Each row of a before or after table is a point. The points were changed in one or more steps. Then noise was added and the rows were shuffled. The steps act on how far a point lies along the listed directions, d1 being the first. Name the steps. A step turns or swaps two directions, mirrors them in a line or flattens them onto one, adds a multiple of one to another, or multiplies one. Angles are multiples of 10 degrees, from the lower direction toward the higher: turns from -170 to 170, lines from 10 to 170 but not 90. Use the fewest steps. Two steps may share a direction if one is a turn and the other turns, adds or multiplies; they go together, in the order done. Otherwise the lowest direction goes first.

Directions:
(1): [ 24  14 -43]
(2): [-22  46   2]
(3): [39 17 28]
Before (13 x 3):
[[-18 -26  29]
 [-13 -29 -23]
 [-16  31  35]
 [ -7  33 -22]
 [ 10   2  40]
 [  0  24   2]
 [ -2 -25  16]
 [ 35  14   0]
 [-14 -16  30]
 [ 18   3   1]
 [ 16 -17 -13]
 [  5 -13   5]
 [-26 -16  14]]
After (13 x 3):
[[  5  -7   8]
 [-65  -2  -4]
 [-60 -56 -59]
 [ 92  17  33]
 [ -7   7 -30]
 [ -2  69  55]
 [ 21 -30 -15]
 [ 16  26  11]
 [-29  17  32]
 [-13  -7  15]
 [-46   5  24]
 [ 46   6  17]
 [ 44  47  75]]
Steps: add -1 times d1 to d2; multiply d3 by 3

Directions:
(1): [-31  31 -26 -38 -19 -10 -27 -43]
(2): [ -3 -22  32 -26  46 -35 -39   2]
Before (13 x 8):
[[ 14  14 -30   7 -76  22  59 -24]
 [-18   6 -18  -9 -32  -5   0 -33]
 [ -9 -17  31 -30  52 -17 -35   7]
 [ 47 -37  43  10  36  11   7  66]
 [ 32 -48  47  45  53   5  10  56]
 [ -4   6  16 -45  16 -24 -58 -36]
 [  5  -3  10  11   3  12  15  14]
 [ 17 -12  20   7   8  10  -4  21]
 [ 17 -14   6  31  26  20  48  36]
 [ 35 -30  15   1  24   3   6  24]
 [-35  32 -33 -45  -4  -8 -44 -51]
 [ 38 -49  31  58  30  25  45  43]
 [-30  31 -10   1  -6  -3   9 -11]]
After (13 x 8):
[[-44  23 -25 -52  -1 -16 -46 -71]
 [ -8   0  20  20  26  -9  15  22]
 [-22  49 -38 -62 -36   9 -30 -34]
 [ 13 -37  21  23   6 -10  11  15]
 [-35  23 -18 -46  24 -17 -18 -31]
 [ -1  18 -29 -34 -18   7  -8 -29]
 [ 35   4  -4  42 -37  45  37  14]
 [ 34 -26  10  52  13  32  41  46]
 [-50  49 -46 -36 -29   2 -35 -59]
 [ -9  27 -34  12 -36  47  31  -5]
 [ 24 -51  54 -33  40 -50 -14   3]
 [ -7  16  -9 -19 -16   8 -17 -13]
 [-13   9   3 -18   4  -1 -10 -10]]
Steps: turn d1 and d2 by -170 degrees

Directions:
(1): [-43 -10   9   8 -33 -18   1 -56  -2  20  14 -71   2  -3]
(2): [ -8  35 -47 -11  54  24  41 -54 -15   9  -3   6   1  18]
(3): [-25  30  15  51 -25  47 -10  -8  33 -24  -8  14  32  45]
Before (11 x 14):
[[ -4 -16 -30 -27  15 -10   7 -19 -22  26   6 -21 -17 -19]
 [ 31  22 -28  -6  35  16   2  15 -16   6 -15  40   0   1]
 [ 28 -12 -13 -48  35 -30  15  -5 -17  22   1 -12 -18 -30]
 [ 17   7 -12 -19  24  -1   5  10 -12  12 -16   7   4  -9]
 [-28  14 -17  23  11  26  17 -49  -6   9  -8 -14  -7  15]
 [-53  24  -7  16 -15  22  14 -68  11   6  12 -45  26  14]
 [  1  -2 -16 -24  11 -23  18 -52 -20  17  20 -41  -2 -10]
 [ -5 -11  26  -9  -3  -9   7   1  -2   6  -1 -20  -9 -24]
 [ -9   3  11  28 -23  16 -22  20  13 -12  -4   4   4  11]
 [  6  32 -30  -7  48  27  17   5  -9 -13  -8  39   6  16]
 [  3   7  13  14  -8  11   0  -6   7 -20  -3  26   6   7]]
After (11 x 14):
[[ 12  36  -7  21  20  45  -4  39  11 -31 -18  66  20  28]
 [-20 -19  20  20 -47   4 -33   8  14   4   4 -26   3  -1]
 [  2   9 -33 -13  34   0  13  -7 -18   7  -1  -1 -17  -4]
 [ 13 -18  46   9 -38  -5 -32  41  28 -13  -1  -2   8  -6]
 [-29  -7  32  26 -58 -12 -20 -32  16  -1  19 -54  24  10]
 [-71  21  -3  18 -28  11  15 -94   8  16  19 -79  25  15]
 [-13 -13  30  -6  -9 -13   5  -2  -1   4   4 -28  -9 -24]
 [ 39  20  -6  19  14  32 -19  53   1 -16 -21  66  15  13]
 [-41   8  -2  40 -17  28   5 -48   5   7  -8 -26   0  23]
 [ 10   9  -5  -5  17   5  15 -16  -6  -8  -1  29  -2  -2]
 [ 19   6   9   2  -5   9 -14  36   7  -3 -17  18  14   2]]
Steps: multiply d1 by 1.6; swap d2 and d3

Directions:
(1): [ 20  11 -47  13  42  -3 -53 -38  47 -30  34   3  51 -16  -8  10  36  32
   1  -8  -3  -2 -34 -15 -26 -14 -18  30  29  18  -6 -28]
(2): [ -4  26  -3  -2   4 -42 -44  52   9  28  15 -27 -10  16  51  -5  19 -12
 -31 -59 -31 -11  26 -31 -12 -50  15 -16 -24  14  22  -4]
(3): [  5  19  -5   3 -43 -28   4  10   2  16  95 -12   5 -20  -2 -33 -39   7
  10  46 -10  31  10 -22 -48  12 -14 -11   7 -39   7   7]
(4): [-34   7  23  11 -28  20 -41  42  25 -34   7  68  -6  -8   5  26  -7  32
  16  -1 -44  -8  -6  55  -5  10 -41 -13 -34  -1  26  -1]
(5): [ 27 -21  20 -29   5 -14   6 -19 -34 -32  26  50 -15 -45  25   6   2 -20
 -34 -16  49 -45  31  -6 -33 -11 -28  -5 -28  -5 -37 -36]
(6): [  1 -13  36   1  14 -36 -48   8  15  21 -15 -44  -5 -32 -37  44 -17  28
  16  57  12 -13  27  10  28 -33  16 -21 -12 -15 -22 -47]
Before (12 x 32):
[[ -5 -53  47 -28  -7  40  55 -34 -67 -27 -54  56 -34 -19 -14   7 -14 -21
   -8  17  56 -20  25  36  17  35   1  -4 -18 -11 -34  -8]
 [ 13 -19   1  -4  32  22  -3 -25   7  -2 -25  -1  16 -19 -36  11   7  18
   19  16  26 -14  -3  12  23  -4   6  15  19  11 -16 -18]
 [  2   2 -13  15  14  10 -39 -18  29 -20  -8  12  15   1 -26  24 -15  36
   36  21 -14   6 -30  22  14  -2   1  -1  16   6  -6 -20]
 [ -5 -21   8 -12  38  21   5  -4  13 -23 -62   3   0  -3 -23  28  17  11
    8  18  21 -18 -11  20  46  -2   1   2   9   9 -17 -21]
 [-14 -15  -4   7  37  43  15 -20  -3 -14 -95  12   0  24 -32  23  14  -1
    8   1   9  -1 -23  25  52  20   7   6  18  26   4   3]
 [ 26 -18  -2  -9  11   0  14 -42  -4 -15   6  10  11 -30 -17   1  -1  -3
    1  32  27  -1   1   2 -14   9 -23  11  19  -6 -31  -4]
 [ -6   5  -3  -1  -6  -4   5  23   5   4  15  10  -9   0   9 -20  -5   7
  -10 -20 -10  -1  16 -14 -20   6 -12  -9  -8 -16   9   3]
 [ 20 -13  12 -16   0 -14  -4  -1 -33  -8   3  13 -24 -24  16  -8   2 -30
  -28 -21  35 -20  25 -11   6  -6   3  -9 -15   1 -17 -25]
 [  4  -4  30   0  -9   2  18  11  -7   8 -26 -20 -12 -12 -22   6 -16 -12
   15  20  -3   1  12  14  -3   3  18 -18 -19   7  -9  -1]
 [-10   0  18   6   3 -15  10   8   7  20 -29 -45 -18  -5 -34  -3  -7   0
   10  30   4  24   4  -5  47   3  32  -4   1  -9   9   7]
 [  1  25 -17  -1   4 -11   0  58  -7  18  20  -6 -19  25  54 -20   6 -23
  -25 -53 -26   3  14 -23  -7 -13  10  -9 -31  24  37  13]
 [ -9 -18  -8   6  11  22  13  -7  -4  -2 -42   2 -16  22 -10  -1  -1  -2
   27 -11  -7  21  -9  19  28  18  14   2  19   8  -3   9]]
After (12 x 32):
[[ 24   5 -20 -12  12  -4  10 -19  -5  -9  22   9  10  -5  30 -23  20 -27
  -21 -34   8   0   0 -20 -34  -2 -19  15  11  12 -11  16]
 [ 10   3 -17  -7  27  15  -3   8   3   8 -10   2  10  12  21 -16  32 -10
   -5 -61  -3 -13   0 -15   0 -23   9  16   7  30  10   8]
 [-23   4 -10   8  27  38  19   6  -8  -9 -83  18 -12  46   8   3  27 -20
  -10 -53 -13  -2 -12  10  37  12  10  -1   7  39  26  25]
 [-15  19   3   8  -2 -25   7  31   7  24 -10 -39 -20  15   2 -27   2 -17
   -4 -16 -19  25   6 -20  26  -4  34  -5  -6   4  30  26]
 [ -2  -8  10  -2   0   1   7   2   8   4   5   6  -7 -18 -24  -3 -15  22
    7  17   7   0  16  -2  -7  16 -16 -11  -2 -26  -9 -10]
 [ -7   3  -9 -16  28  11   5  34   5 -11 -46  10  -7  30  33   1  36 -18
  -22 -50  -4 -17  -5  -6  25 -17   5   3  -6  25  12  -2]
 [ -9 -24  21 -33 -17  25  62   5 -73 -12 -24  56 -35   9  52 -34   2 -53
  -44 -68  25 -13  34   1 -11  18   7  -4 -28   7  -7  25]
 [-11 -12 -15   4   6  20  13   8  -8   3 -37   6 -19  28   3 -11   2  -9
   23 -31 -19  24  -6  16  22  16  16   2  15   9   3  16]
 [  7 -20  22  -1  11   5   4   9  -2   3 -10 -23 -11 -25 -44  30 -36  17
   25  77  23   5  10  26  33  15   6 -12 -13 -11 -12 -29]
 [  5  10  16   0 -14  -7  18  29  -9  13  -8 -18 -15   5   7  -8  -6 -21
   -2 -17 -20   3  15  -3 -17  -3  17 -18 -26  14   4   9]
 [ 23 -17  14 -15  -2 -13   0  -8 -37  -2  -3   6 -27 -23   6  -6  -5 -27
  -26  -7  42 -18  22 -12  12  -4  11  -8 -13  -4 -24 -27]
 [ -3  21 -27   7  13   2 -39   9  28 -17   0  24  10  21  24   2   5  14
    8 -45 -35   2 -27   3  -1 -14   1   0   7  22  17   0]]
Steps: turn d1 and d3 by -10 degrees; mirror d2 and d6 in the line at 50 degrees; turn d4 and d5 by 10 degrees

Directions:
(1): [-12  14 -17   5  24  -1 -28 -12   1  28   3  46  -1  13  15 -48 -29 -13
  33 -36  45  -8 -38 -54   6 -31  64  -1  13 -26  16 -11  58 -40  26  28
 -37 -16 -26 -13  26 -35 -32  -9   1 -53 -26 -68   3  61  10   8  65  25
 -16  12  -2   3  35  21 -26   1  27 -17]
(2): [-18 -15  11  23 -38 -49 -26  -4 -13  13 -36  19 -16  -3 -34   0  27  -5
 -13  11 -65  38 -26 -27  -6  30  42 -44  -8  10 -11 -28 -25 -65  -2  33
  -4 -54   6   1 -33 -40  51 -18  50   7 -35  23 -29  26 -24 -46  13  19
  -9  37  41 -31 -26 -19  34 -15 -50 -25]
(3): [-17  41  17 -32 -45  13  -1 -28   6  -4   8  -6 -15 -35  51 -18  -7  72
 -36  -9 -49 -16  41 -11  -4 -47 -33   7 -25 -53 -21  53  48 -11 -16 -53
 -10  25  -1 -16 -24 -38   6  27   5  36 -22 -28 -18  48 -49   3  -7  35
  11   4  24 -10 -41  -9  11 -34  44 -29]
Before (9 x 64):
[[ 12 -53 -19  50  37 -20   3  35  -2  -4 -12  -4  10  41 -68  38  15 -81
   29  19  36  28 -41  18  14  67  30  -2  25  76  17 -65 -73  20  17  47
   20 -33   5  18  25  43  -5 -41   3 -40  19  49  26 -70  61  -9  -8 -46
  -18 -19 -28   6  40  18 -13  36 -56  36]
 [-11  -2   3   7  -8  -3 -29 -11 -11  19 -15  36  -4   6 -15 -14 -12 -31
    4 -15 -10  21 -32 -40  -5   8  50 -21   5  11  -1 -18   1 -38  10  32
   -9 -29 -16 -17 -12 -38   1  -3  20 -15 -12 -14 -11  35 -10 -21  28  10
  -11  19   5 -23  20   3   3  -7 -13 -24]
 [ -2  -1   7  -2  -6 -12  -2  -3   2   8   2 -17   8  -2  -4   7  13   5
  -14  21 -15   4  13  18 -26   1  -6  -4  -7  12  -8   0 -19  18  -1   4
    8   3   2  17 -11   2  14   2   1  -1   7  17  -3  -8   4  -8  -3  -6
    4   0  11   1  -9 -15  13  10 -14   3]
 [  3  -1  -2  -8   2   7  19  -6   6 -14   3   1   6  -9  11  -2  -7  21
   -6   5   8 -13  14  14 -10 -20 -12   7  -8 -13  -8  13  15  13  -6 -23
    8  16   0  -7  12  -9 -12   0  -8  11  17 -12  -3  10  -8   7   9   0
    4   4   4   3  -7 -15  -1  -3  28   6]
 [  0 -22   7   7   6 -25   3   2 -11   1 -12 -11  -1  -7 -24   9  18 -19
   -2  12 -26  23 -16   3   3  18  19 -26   9  11  -2 -24 -40 -14  -7  20
    5 -30   4   9 -14   2  18 -10  17  16   0  21  -4  -3  -6 -29 -10  -5
   -2   9   5 -20  -3  -8  17  -6 -25   0]
 [-18  29  21 -19 -18  21   3  -3   6  -7  12  -9  -4 -14  14  22   9  21
   -9   2 -11 -10  30   4  -3  -8 -24  20 -16   4  -7  14   8  -2  10 -22
   11  13  -2  -2  -2   3  -2   8   2  16   4   0  -7   6 -10  10  -9   9
   11  -2  -4   3  -8  -5   6 -13  18 -12]
 [  9  -8   3   9  -1  -3   2   5  -1 -14  -8  -6  -9  -5  -2  13   7   5
  -13   8 -14   2   8  24  -5  14 -17  -6 -15   4   3   4 -23   7 -20  -1
   10  -3   2  11 -12  -6   9  -6   6  19  -9  24  -6 -31   5  -3  -7  -4
    7  -5   7   1 -26 -13   7  -4  -8  13]
 [  9   1   1 -13 -23  15  13 -12  -2   1  12 -17  -1  -5   4   4   0  19
  -23   4 -30  10  14  17   2   6 -26 -11 -20 -14 -10   0  -3   2  -7 -19
    9  16  17   1 -10   3   7   2  -4  27  -3  19  -1  -8  -1 -11  -8  -9
    3  -1  12  -5 -24   2  14  -9   2  -1]
 [ -2 -15  -3  -4  -1  -6   6  -1   1  13  -2  -5   0   7   1  -1  16  -7
   -2  -3 -25   3  -8  -5  -2  14   3  -6  -3   7  -1  -1 -15  -4   3   0
    0 -12  -6   3  -6  -2  15  -5  23  -4   3   6  -7  -4   6 -14  -8  -4
    3   7  -3 -12 -19  -6   5  -5  -6   2]]
After (9 x 64):
[[ 11 -22   7   5   3  11   4  10 -10  -7  -7  -6   8   9 -33  31   3 -43
   -6  13  -5  20  -6  17  -7  39  -5  -6   6  47  -2 -18 -54  22  -4  16
   26  -5   3  -1 -13  18   6   1   0  13  29  42   3 -41   8 -11 -26 -30
    1  -5 -17 -11  15  -4   8   9 -32   9]
 [ -5   4  -2   1  11 -10 -13  -7   3  20   5   3   9   6   2 -14  -1  -5
    4   4  13  -1  -5  -4 -22 -13  22  -2   1   2   1  -6   6   6  12  17
   -8  -2 -10  12   5  -9  -5  -2  -2 -28   0 -14   2  16  13  -1  26   2
   -3   3   6   5  12  -3  -2  14   0   0]
 [  7 -20  -7   6  40  -6   6   6  -6   6   3  -2   9   6 -15  -3  -2 -37
   23  -3  29   6 -27  -1   9   4  30  -8  23   9  13 -27 -20   4   6  27
   -4 -17  -7   7  14  16 -17 -12  -6 -13  11  -6  14  -4  19  -7   8 -13
   -6  -5 -19  -3  29   9  -9   9  -4  11]
 [  2   0  -9  -1  -9   4  -7 -15  -5  19   6  12  -2   8  -1 -20 -10   0
   -1 -13  -9  14 -18 -15   5   1  22 -20 -10 -19   0 -19  18 -29   9  10
  -10  -6   3  -4   2 -17  -3 -10   4  -7 -19 -11  -2  22   8 -16  32   2
   -9  12  14  -8  -3  12   3  -5   1 -10]
 [ -4  -3   2  -2 -11  -8  10  -9   2  -9  -8   9   1 -11   3  -4   1  22
  -11   7 -14  -1   7   3 -12 -14   2  -7 -11 -13 -12   6  11  -9  -6 -14
    5  -1   1  -8   2 -25   3  -5   8  13   4  -9 -13  23 -18  -7  16  10
    2  17  18  -7 -16 -21   9  -9  15  -3]
 [  5  -2  -9  13  18  -1 -13   0   0   2  -5  20  -7   5   5 -15 -12  -8
   10 -14  19  -4 -16  -5   0  -3  21  -5  -6  -9  14  -4  10 -12  -4  17
  -11 -11 -13   4   7 -21 -13 -11   3 -15 -20 -16  -2   0  15   4  31   8
   -3   0   2   5  -1   1 -11  -1   9   6]
 [-26  24  19  -6 -20   2 -14  -6   1   5  -1  11  -8  -8   2  10  11   9
   -2  -3 -17   2   7 -20  -3  -3  11   4 -14   5  -5  -4  11 -35  18   2
    0 -12  -8  -4  -4 -18   6  -3  19   0 -13 -10 -15  28 -12  -5  15  20
    2  15   7  -6  -4  -5   9 -15   4 -23]
 [  1 -16 -10  -2  14  -1   6   1   2  16   4   0   4  14   2  -6   9 -18
   10  -9  -1  -2 -15  -8   0  11  12  -1   4   8   6  -6  -8   0  10   7
   -4 -10 -11   3   6   3   2  -7  16 -18   7  -5   1  -5  17  -6   1  -7
    0   3 -12  -6  -4   2  -6   2   0   7]
 [ 15  -1 -27   3  59  46  22  15  19 -11  38 -12  16  24  14   5 -34 -28
   32 -15  95 -32   3  20  21 -14 -16  54  22  15  21   2  13  71  19 -18
    2  41 -13   0  57  47 -74  -4 -52 -45  33 -26  49 -41  58  50  -2 -33
   -7 -54 -59  37  55  42 -56  29  45  36]]
Steps: multiply d1 by -1; turn d2 and d3 by -70 degrees
